Every row gives one point. Any point is a mix of the corners, with weights that add up to 1. It lies inside the corners' shape when no weight is negative. Say inside or outside, and name the corners with a negative weight.
(in the rows, 128 means zero)

Corners:
(1): [ 82 175]
(2): [189  81]
(3): [98 75]
Points:
[121  81] -> inside
[99 89] -> inside
[122  91] -> inside
[ 65 138] -> outside (2)
[103  79] -> inside
[157  83] -> inside

Corners:
(1): [168 151 180  94  94 131 109 200 174]
(2): [157 102 104 145  88  75 129 115 147]
(3): [161 110  50 175  77 144 104  98 118]
(4): [108 118 123 221  74 105 150 143 162]
(5): [ 88 154  54  88 178 147  84  93  25]
(6): [187 123 178 113  95 136 218 142 121]
(7): [119 198  82  52 184 154 161 100 135]
(8): [176  79  68 179 135 122  96 145 152]
(9): [122  79  84 122 135 165  91  39 121]
(10): [ 52 105   7  35 146 173 114  77  85]
Points:
[129 132  87 117 129 131 114 118 128] -> outside (6)
[119 130  85 109 123 154 131  99 105] -> outside (2, 8)
[131 121  94 122  94 146 134  98 143] -> outside (5, 8)
[122 115  97 153 108 127 124 118 117] -> outside (7)
[153 107 125 196 100 128 114 141 108] -> outside (2, 7, 10)
[140 105  67 132 116 153 137  98 122] -> outside (1, 2, 5)
[129 121  72 102 149 148 123  84 102] -> outside (1, 4)
[139 133 104 150 116 118 116 123 146] -> outside (6, 10)
[136 119  80 106 122 146 122 110 113] -> outside (4)

Corners:
(1): [174 142 149 206 130 124  86  88  88 105 112 132 135  98 110 113  82 137]
(2): [128 169 112 104  93 105 113 119 119  90  70  77  86 143 128 120 164 149]
(3): [173  70  75  99 107 112 152 127 156  86 151 149 126 148 133 159 158 152]
(4): [164  97 113  94 157  92 104 130 114 137 156  72  42  24  92 163 137 166]
(5): [181 169 119 136 126 129 161 148 106 115 108 162 164 144 181 115 139 147]
(6): [ 70 135  42  94 117 103 141 134  52 150 105 152 139 170 221 116 134  58]
(7): [103 155 134 166 106 142 105  97  80 106 143 138  76  76  74 139 106 163]
(8): [202  70 131  55 102 147 133 199 178  92  99 124  64 181 162 125 150 196]
(9): [ 89 144  87  66 147 121 142 114 142 122 110 136 146 121 202 161 170  67]
(10): [136  98 103 113 165 174  82 124  94 109 148 163 157  86  79 123 125 174]
(11): [110 137 124 121 130  85 101 122  79 116 163 139  97 113 120 158 109 135]
(12): [188 173 129 200  95 141 118 131  20 132 100  86 176 129 202 169 146 109]
(13): [172 140 168 198  58 137  94 130 108  86 147 145 195 151 203 137 216 134]
(14): [111 171  80 107 164 154 106 137 157 159 152 133 126 113 128 118  95 132]
(15): [125 114 123 146 171 108 156 141 184 114 143  83  75 113 115 149 145 124]
(16): [ 90 129  81  48  82 139 147 142  67 109 177 125 208 183 173  86 108  70]
(17): [126 145 123 112 162 162  89  45 105 121 184 149 110 124  70 113 114 181]
(18): [ 94 143 126 109  92 104 169 147 154 135 126 117 203 179 249 129 170 106]
(19): [173 126 152 105  94  88 153 138 118 151  94 104 106 140 155 177 198 138]
Points:
[125 145 101 122 118 122 133 144 121 106 113 120 151 154 178 127 140 107] -> outside (4, 7, 17, 19)
[154 128 128 121 112 113 129 129 115 124 118 120 120 130 148 146 155 136] -> inside
[138 130 118 118 106 121 127 129 109 113 129 129 134 140 163 140 165 131] -> outside (1, 14)
[146 131 114 115 118 134 125 125 113 118 125 123 128 140 151 130 144 139] -> outside (11)
[138 129 122 105 127 119 125 132 127 121 127 123 103 124 136 133 142 145] -> outside (3, 12)
[126 147 112 129 114 123 131 122 103 121 123 134 154 142 168 133 150 118] -> outside (4, 8)
[124 139 104 116 127 129 129 123 104 123 127 131 138 138 149 127 126 124] -> outside (4, 13)
